Every row gives one point. Each copy is the shape, with its points in the same order, stretched, turned, moved and blurred by noise. Say if it was mirrored as well.

Shape:
-8; 20
51; -43
-80; 25
-17; -8
-4; 47
Copy 1, 5 rows:
-15; 24
78; 9
-76; -30
4; -13
-30; 58
Copy 1 is: only turned
Copy 2 (5 x 2):
2; -4
-95; -13
55; -51
-21; -20
28; 14
Copy 2 is: mirrored

Shape:
-2; 42; -62
-14; 23; 72
-13; -52; -18
-9; -47; -6
-41; -49; 47
33; 60; 80
Copy 1, 6 rows:
22; 43; -65
26; -19; 37
-40; 18; -33
-34; 2; -17
-30; 13; 22
56; -71; 33
Copy 1 is: only turned
Copy 2:
-44; 78; 66
22; -59; 39
15; -9; -25
22; -9; -17
26; -71; -33
37; -23; 85
Copy 2 is: only turned

Shape (11 x 6):
0; 1; -14; 2; 15; 10
-6; -18; -9; -10; -5; -3
-1; 10; 21; -21; -6; -21
2; -5; -5; -20; -5; -27
-1; 6; 10; 95; 1; -9
-5; 7; 0; -19; -12; -23
1; 9; -14; -32; -10; 5
13; -8; 7; -24; 9; 4
-7; 7; -7; -5; 0; 12
27; 3; -12; 2; -6; 5
-2; 10; -15; -24; 17; -19
Copy 1 (11 x 6):
19; -15; 6; 9; 4; 5
-13; -17; 14; -8; 22; 12
-10; 21; -7; 1; 6; 12
-13; 4; 10; -13; 19; 27
42; -9; -57; -58; -5; 9
-11; 5; -2; -7; 23; 29
-7; -14; 11; 23; 15; 23
-6; -1; 19; 18; -11; -5
9; -16; -2; 13; 12; 9
7; -16; 4; 9; -16; 19
12; 9; 13; 6; 18; 24
Copy 1 is: only turned
Copy 2:
16; -1; 0; -6; 19; -9
-12; 10; -8; -11; -4; 15
0; -6; 28; -19; 2; 23
-17; 18; 9; -30; 5; 33
0; -81; -36; -4; 36; -27
-2; 5; 10; -27; -2; 30
11; 13; 12; -23; -10; 7
-6; 12; 26; -9; 5; 1
18; -8; 1; -8; 2; -5
-10; -4; 12; -30; 5; -17
14; 21; 17; -21; 26; 24
Copy 2 is: mirrored
Copy 3:
29; -3; 15; -11; 24; 15
-8; -17; 21; -13; 9; 7
-32; 9; 4; 29; -9; 3
-27; -7; 19; 2; -5; 14
7; 34; -71; -55; 77; -37
-29; 7; 16; 7; -11; 10
6; -6; 41; 1; -14; 11
4; -14; 13; 17; 5; 14
15; -8; 25; -2; 13; -1
16; -2; 5; -25; -5; 3
6; 12; 20; 12; 1; 26
Copy 3 is: mirrored
